Each wall is flat, endless, passes through zero and stands at right angles to its row. A trip goes straight from one point to another. List the walls that it crosses, first one first.

Walls:
(1): [-31, 10]
(2): [-1, -20]
(3): [-48, 10]
(4): [7, 23]
(5): [17, -14]
(6): [41, -16]
Trips:
[16, -3] to [27, -24] => 4
[-24, -12] to [-15, -12] => none
[6, -7] to [14, -29] => none
[23, -13] to [22, 18] => 4, 2

Walls:
(1): [51, -17, 40, 7, -47, 2]
(2): [11, -21, 6, 0, -21, 21]
(3): [-21, -9, -25, -2, 10, 31]
(4): [14, 1, 8, 3, -20, 0]
(5): [37, -37, 7, -37, -11, 7]
(6): [-31, -31, 16, -13, -42, -18]
(7): [10, -27, 11, 47, 29, 20]
Trips:
[21, 45, 2, -10, -23, -4] to [-48, -42, -6, -2, -60, -7] => 6, 2, 5, 3
[5, -43, 9, 10, 9, 16] to [10, -6, -37, 3, 16, 5] => 6, 1, 2
[-9, -8, -11, 47, 33, 21] to [-5, 8, -26, -6, -12, -8] => 7, 6
[-15, -43, -25, 33, -13, -23] to [-23, -6, -52, -50, -15, 1] => 5, 7, 2
[20, -11, 35, 30, 13, 56] to [-30, 20, 16, 16, -43, 10] => 5, 6, 7, 3
[-36, 4, -4, 39, 19, -1] to [28, -4, 7, 0, -37, 14] => 6, 2, 4, 1, 3, 5, 7
[44, 14, 6, -10, 41, 2] to [-58, -27, -20, 39, 16, 33] => 1, 3, 5, 2, 6
[17, -19, -27, -43, 36, 19] to [-10, 28, -7, -38, 16, -6] => 2, 5

Walls:
(1): [14, -22, -34, -28, 14, -15, 24, 30, -23]
(2): [18, -4, -17, 13, -2, -8, -7, 14, -11]
(3): [-2, -43, -4, 5, -28, 11, -3, 19, -18]
(4): [23, -26, 17, -10, -30, 19, -17, 28, -34]
(5): [5, -20, 5, 16, -19, 0, -13, 19, -6]
(6): [-3, 7, 23, -5, -3, -19, 5, 26, -8]
(7): [11, 41, -17, 51, 19, -30, -18, 38, 17]
(8): [5, 13, -21, -15, 20, -4, -14, -1, 7]
(9): [1, -17, 9, 14, -7, -7, 19, -11, 13]
(10): [33, 18, 10, -49, -27, 4, 11, 30, 7]
(11): [-39, 26, -35, -5, -24, 25, -18, 8, -24]
(12): [5, -27, 37, 41, 26, 15, -17, 10, -9]
Trips:
[8, -56, 39, -10, -13, 7, 10, 6, -16] to [-25, -15, 19, 2, 19, 23, -2, 4, -17] => 10, 1, 11, 9
[-20, 2, -4, -20, 26, 60, -11, -26, 17] to [-21, -9, -16, -32, -12, 38, 7, 25, 32] => 12, 10, 3, 1, 4
[4, -8, 2, -3, 22, 1, 23, 7, -35] to [-9, -22, -21, 28, -5, -1, -19, 24, 11] => 5, 7, 11, 9, 6

Walls:
(1): [-2, -29, 16, -42, 25, 11, 6, -7, -32, 31, -7, 4, 12, -19]
(2): [-12, 5, -6, -1, 22, 25, -18, 26, -9, 32, -15, -3, -6, 43]
(3): [-6, 30, -6, 25, -3, 1, 1, 1, -21, 23, 9, -9, 30, 12]
(4): [2, -13, 23, 16, 4, -10, 13, -4, -3, -4, 11, 19, -26, -2]
(5): [-42, 8, 21, 44, -8, -20, -18, -1, 0, 25, -7, -45, 5, -7]
(6): [33, 7, 15, 33, 19, 9, -17, -30, 5, -15, 2, -31, -20, 12]
(7): [1, -2, 5, -26, 46, 31, 10, -3, 1, -21, 9, 15, 23, 30]
(8): [27, -14, 6, -12, 0, 41, 13, -18, -30, 4, 0, 3, 18, 5]
(9): [-12, -1, 12, -15, 9, -10, 2, -25, 3, -13, 2, -3, 18, 13]
(10): [-15, 6, -29, -18, -17, -26, 9, -47, -5, -17, 19, 17, -15, 0]
(11): [7, -2, -22, 9, 7, 14, -60, -27, -6, -1, -10, 11, 6, -15]
Trips:
[22, 27, 10, 21, 1, 16, 10, 29, 11, 45, -1, -9, -20, -7] to [-18, 14, 8, 13, -34, -10, 10, 14, 14, 4, -10, 5, 3, -3] => 6, 2
[23, -4, 13, -2, 20, 11, -29, 14, 23, 26, -3, 9, -29, -26] to [15, -5, 17, -17, 7, 38, 8, 23, 6, 7, -26, -37, -10, -22] => 8, 4, 11, 7, 5
[-22, 13, 7, -7, -14, 6, 42, -11, -6, 27, -14, 3, 12, 27] to [14, 20, -11, 8, -11, -18, -2, -8, -11, 3, 37, 6, 4, 22] => 1, 4, 5, 7, 6, 2, 8
[11, 17, -17, -18, 23, -25, -22, 44, 8, -13, -4, 11, -8, -21] to [-23, 0, -2, 3, -8, 14, 7, 42, 13, -5, 12, 2, -16, -36] => 2, 11, 4, 5
[2, 26, 18, 4, 19, -33, -8, -17, 3, 6, -19, -15, 14, -2] to [-8, -18, -29, -7, -10, -26, 0, 3, -12, 14, -18, 35, 0, 26] => 10, 1, 2, 6, 5, 4, 3, 9

Walls:
(1): [-7, 4, -8, 14, 17, 0, 12, -2, 27, -26, -8, -29, -5, -4, -10, -6, 15, 22, -19, 4]
(2): [-6, -11, -7, 22, -30, 9, 13, 25, -3, 11, 13, 1, 25, 3, -1, -4, -31, -26, 8, -3]
(3): [12, -16, 8, -31, -9, 24, 5, -6, 2, 17, -20, 2, -23, 12, -1, 2, -9, 5, 9, 17]
(4): [-5, -1, -4, 15, 9, 16, 1, 5, 11, 11, 15, -8, 10, 10, -3, 23, -9, -14, -2, -3]
(5): [7, -4, -5, 19, -7, 13, 18, -12, 3, -15, -1, -6, -24, -4, -21, 10, 10, -18, 18, -15]
(6): [-10, 6, -15, -7, 8, -19, -14, -6, -14, 13, 3, -5, 4, 31, 5, -11, -5, -15, -19, -12]
(7): [-3, 24, 11, 13, 8, -3, 0, -3, -7, 14, -11, -14, -9, -13, -29, 4, 15, 19, -17, -28]
(8): [-21, 5, -13, 6, -3, 20, 0, 11, -11, -4, -7, -15, -8, -5, 22, 0, 19, -3, 11, 1]
(9): [-27, 0, 7, 4, 0, -1, -14, 15, -10, 9, 11, 10, -7, 22, -5, 14, 2, 14, 2, -24]
(10): [-25, -8, -4, -19, 10, 23, -31, -4, -30, 22, -2, 2, 3, -23, -9, -11, 9, 23, -24, 2]
Trips:
[-20, 12, 19, -2, 14, -3, -2, 3, -24, 20, -2, 18, 0, 4, 3, -1, -15, -25, 23, -1] to [-16, 3, 0, -5, 6, 9, 13, -26, 3, 5, 25, 9, 2, 0, 9, 29, 22, -10, -7, -9] => 3, 5, 2, 7
[1, 3, 3, -2, -27, -16, 2, 5, 13, 21, -6, 28, -7, 7, 1, 11, -3, 15, 18, 1] to [-5, 1, -3, 41, 8, -11, 5, 1, -10, 7, -7, 7, 4, -29, -7, 9, 0, 17, -4, -15] => 7, 3, 5, 10, 1, 4, 8
